Rows are points. The last column is the point's height on a tilted bowl or saddle (a function of degree 2), plus a little noise. Count its main directions that bend up, bend down and stay straight.

Points (15 x 4)
[[-50  16 -41 -32]
 [-38  -8 -22  -3]
 [ 34  -6  18 -19]
 [-18   8  40 -27]
 [-39   0  12 -11]
 [-36  -4 -26  -3]
 [ 48 -34  35 -60]
 [-12  18  -5   1]
 [-41  11 -59 -42]
 [-31 -33   1  -5]
 [ 20  13   0  -5]
 [ 12 -10   9   0]
 [ 60  13 -27 -57]
 [ 15 -32  15 -12]
 [  0 -26  38 -26]]
Directions: 0 up, 3 down, 0 straight

Points (25 x 5)
[[ -1 -17  16  25  16]
 [ 13 -46  26  -9   6]
 [  6   8  -1  -4   0]
 [ -4  -9  -3  11   9]
 [ 26 -20 -22  -1  -7]
 [ 19 -21  -6 -45   1]
 [ 19   1  10  25  -1]
 [-10  15  10  -7  -3]
 [ -9   0  -6 -17   7]
 [ 43  49 -37  29 -60]
 [ -8   6  12  13   1]
 [-18  17   0  19  -1]
 [ 11 -44  11  27  24]
 [-11  11  28  11  -7]
 [-12  -1  -9  27  16]
 [-13   5  -5  60  31]
 [ 20 -24 -27 -11  -5]
 [  8  -1   3 -23   3]
 [ 25  19   2  23 -19]
 [-20   1  16 -20   0]
 [ -6   9  22   7  -4]
 [-28 -36  30  -9  -6]
 [ -2  25  18  29 -14]
 [-33 -17  14  -1  -4]
 [ 41  14   9  -2 -29]]
Directions: 2 up, 2 down, 0 straight

Points (41 x 7)
[[ -5  19  23   7  -6  19  20]
 [ 24  47  -6 -27  12  60  60]
 [-24   0  28 -12  -4   6  21]
 [ 10  14  -7  21  19   0  15]
 [-10 -11   2 -24  40  13  40]
 [-18  14 -22 -43 -19 -13   8]
 [ 25   1 -10  14  26   6  21]
 [ 25 -19   0 -15 -47 -13 -29]
 [ -2   1  16 -17  16  -7   5]
 [-24 -18 -23   9   4 -12  24]
 [-49 -20  -6  28 -11 -26  49]
 [-45 -14  -8  18 -48  -6  35]
 [  1  10  29  18 -52   5  18]
 [  7  44 -11 -13  11  15  23]
 [  6  30  -7  -1  27  26  37]
 [ 19   9  14   7 -15 -18 -30]
 [ 15  24  11  28 -30  -1   6]
 [ 42  -3  19   3 -40   9 -11]
 [ 12  25   7   2  30   2  17]
 [ 20 -18  -2  30 -16  19  14]
 [ 26  37 -16 -12  22  14  26]
 [-23  11  15  -2 -27  14  14]
 [ 35  37  18 -10   9  -9 -28]
 [ 18   5  10  28 -24  12  14]
 [  9 -12  20  31 -15  -8   9]
 [-24   6 -27 -17  44  11  49]
 [ -3  18  -1  20  -4 -17  -5]
 [-35  -4  11 -11  -2  -3  26]
 [ 26  13 -27 -15  12  20  11]
 [-14 -17  28  -6  -3   2  19]
 [-18  17   1 -11 -32  33   5]
 [  9   4   4  10 -24 -20 -21]
 [ 13 -27 -25  13   8  19   9]
 [ 27   9   8  26 -23   0  -1]
 [ 17 -19  22  -6  15 -18   0]
 [-19  -2  19  -4  17 -12  21]
 [-18  19  29   9  16  -6  22]
 [  1 -54 -23  -4  -7 -16  33]
 [  4  45  16   9   5  -1  10]
 [ -4  19  21  -9   6 -26 -21]
 [ 48   5  -1  25  27 -17   3]]
Directions: 4 up, 1 down, 1 straight

Points (42 x 7)
[[ -4 -19 -23  17   1   5  27]
 [-13   6  15  11 -13   1 -10]
 [ 11  -6 -27  37  18   3  60]
 [ 22  15  14  21 -24   6 -14]
 [-25   0  23 -10 -35 -26 -46]
 [ 12 -16  14 -23 -22  17  11]
 [ -6 -50  -4  -9 -26  15  13]
 [ -2  16  15  13   5  34 -10]
 [  8 -33 -22 -14  24  60 -23]
 [ 16  14 -29 -14  14  45  38]
 [-16  16   9 -17  27  41   7]
 [ -8 -14  18  26  24  13  -2]
 [-11   1   4  15  11   3  10]
 [-27 -52  -8  -5 -29  10   3]
 [ 13 -38 -52  40  -7 -39  26]
 [-25  25   7  -1  23 -13  18]
 [-15  -9  -1  -9 -27  20   6]
 [-24 -19   5   3  34 -19 -10]
 [ 17   7  -5  42  -4  22  36]
 [ 18   8   9  36 -21 -22 -13]
 [ -4   0  35  -2  22  -7 -41]
 [ 26  26   7 -10  -7  -8   7]
 [-21 -21  -2  22  21  37  12]
 [  1 -36  18  17 -14  18   7]
 [  0   9 -11  26 -37 -36 -31]
 [ 28   1   6  10   7   5   9]
 [  4  -8   9  -1  45 -14 -34]
 [ -6 -35  17  -9 -30 -20 -17]
 [ 11  41   5  11  -5  41   6]
 [ -3   1   1 -11  25  54 -12]
 [ 14 -24 -24  11 -10  -1  26]
 [-40   9  18 -42 -29  -8  30]
 [-29   6 -32   1  33 -36  17]
 [-28   1  22  27  -7 -40 -46]
 [-18  32  -2  -6  14   4  43]
 [-17 -34  24 -16 -13  11  13]
 [-20  -8 -12  -2  14  13  26]
 [ -8  28 -17   5   9  -4  51]
 [-31 -31  13  21 -24 -49 -57]
 [  3   3  -7  50  13   6  51]
 [ -1 -42   9  -5   9 -37 -28]
 [-23  52   4  18  -6 -28  20]]
Directions: 3 up, 3 down, 0 straight

Points (69 x 9)
[[-30  12   4  -2  10  -3 -15  37  36]
 [ -9   4   4   9 -16  -3  17 -48  14]
 [-46 -30  15  17 -14 -14 -52  25  54]
 [ 25   2  21 -10  -1  20 -13   7  10]
 [  8  -4  -7  11   3 -30   1 -39  15]
 [  5  25  -8   8  19 -11 -13   8  18]
 [-10 -14  22   1   3  -6  29 -39  10]
 [-54  16  21 -21  12  20 -19  16  50]
 [  6 -52  36  26  19 -13 -37 -17  29]
 [-12   6 -43  -1  29  16 -15  12  43]
 [ 29   6  13   6  30   4  -6  29  27]
 [ 20  22  -5   2 -30 -15  -1   0   9]
 [ 37  51  30  38 -12 -26  14  12  37]
 [-29 -11 -26  20  44 -27   2  -7  38]
 [-13 -11 -31  15  20  21 -12  13  32]
 [ 24  -8  26  32   1 -38 -26   2  20]
 [ 20   8  32  25  10  25   4 -14  14]
 [ -2   2 -16 -13  -9  15 -20  21  23]
 [ -4 -11   0 -12  -6  30  26 -53  17]
 [ -4   5 -37  -9  -4   3  31  -7  23]
 [-14 -18   7  -8  -8   8  -8 -24   8]
 [-39  23 -16  -8 -26  26  -8  23  45]
 [-25   2  33   0 -21 -16 -34 -29  17]
 [-21 -13 -15  12 -11  15  16  20  24]
 [  9 -20  -9  32   8 -37 -37   1  27]
 [ 27  18   4  11 -25 -11   5 -21   6]
 [ 49  -9  12   4 -44  23  32  33  21]
 [  1 -26  -7 -11  21  32   4   3  23]
 [  5  -2  -9  31  28  29 -12  30  30]
 [-34 -45   5 -14 -33 -29  28  41  56]
 [ -9  15 -27  12  26  23   2  12  28]
 [-20  -9  19 -10  -7  29  -6 -15  14]
 [ 13 -27  32  -8 -32  -4 -16 -38   8]
 [-30  16  19   9 -11 -12 -22 -25  16]
 [-33 -25 -42   1  25  18  13   5  53]
 [ -1 -16 -34 -34  24 -17 -26   2  47]
 [ 20  30 -30 -14   9 -46 -31 -35  53]
 [ 29  -4  -4  -6 -14  11 -14   4   6]
 [ 43 -15 -12 -22 -16 -14 -14 -12  13]
 [ 56 -15   8  -4 -24  32  60   4  22]
 [ -1 -10 -49  -4  22  20   6  35  48]
 [ -2  23   8 -12  34 -10  32   1  27]
 [  6 -31   3 -40 -13  15  -2 -45   4]
 [-12   5  24   3   5 -31  15 -23   9]
 [  7  43 -53  -1 -26 -25  18 -32  44]
 [-36  -6  -8 -16 -26  -1 -34  20  45]
 [-22   4   1   2 -34   0 -16 -21  16]
 [ 19 -23  13  36 -31 -13 -43   6  28]
 [ 17 -30  -5  -9 -33  16  10  15  10]
 [ -5 -29  24   5   4  -4 -31  21  24]
 [  3  35  -2 -31  18   9   8  -7  24]
 [-18 -14   3  30  10  -5  -7 -35  14]
 [-16   9 -19  -9  31  16  17  -9  29]
 [  8 -13  -4  -1 -34  14 -35  12  20]
 [ 51 -19  -2 -55  -2 -10   7 -26  10]
 [ 26 -20  15   3  54  22  11  -1  31]
 [ -7 -28  -4   9 -22  31   0  28  27]
 [-55 -19 -24 -46  -1  14  -7  -9  60]
 [  8  -7 -27  26  19 -17  28  19  28]
 [-25   2   0  31 -38  -8   0 -37  23]
 [-17  -4   7  13   5  22  -5  27  24]
 [-31   5 -14   3 -23   0 -15   8  26]
 [ 27  25  14 -12  12   5 -14 -26  13]
 [  1   4 -15 -29   2  27   3 -25  12]
 [  7 -10 -33 -10 -10   8   4  11  15]
 [  4  12   4   4  -1  46   9 -10  14]
 [ 11   7 -38   3  -1   9 -14  17  20]
 [-10  -6   2 -34  22   6   5  15  24]
 [-15 -16 -20 -23   3  24  11  -3  22]]
Directions: 6 up, 0 down, 2 straight
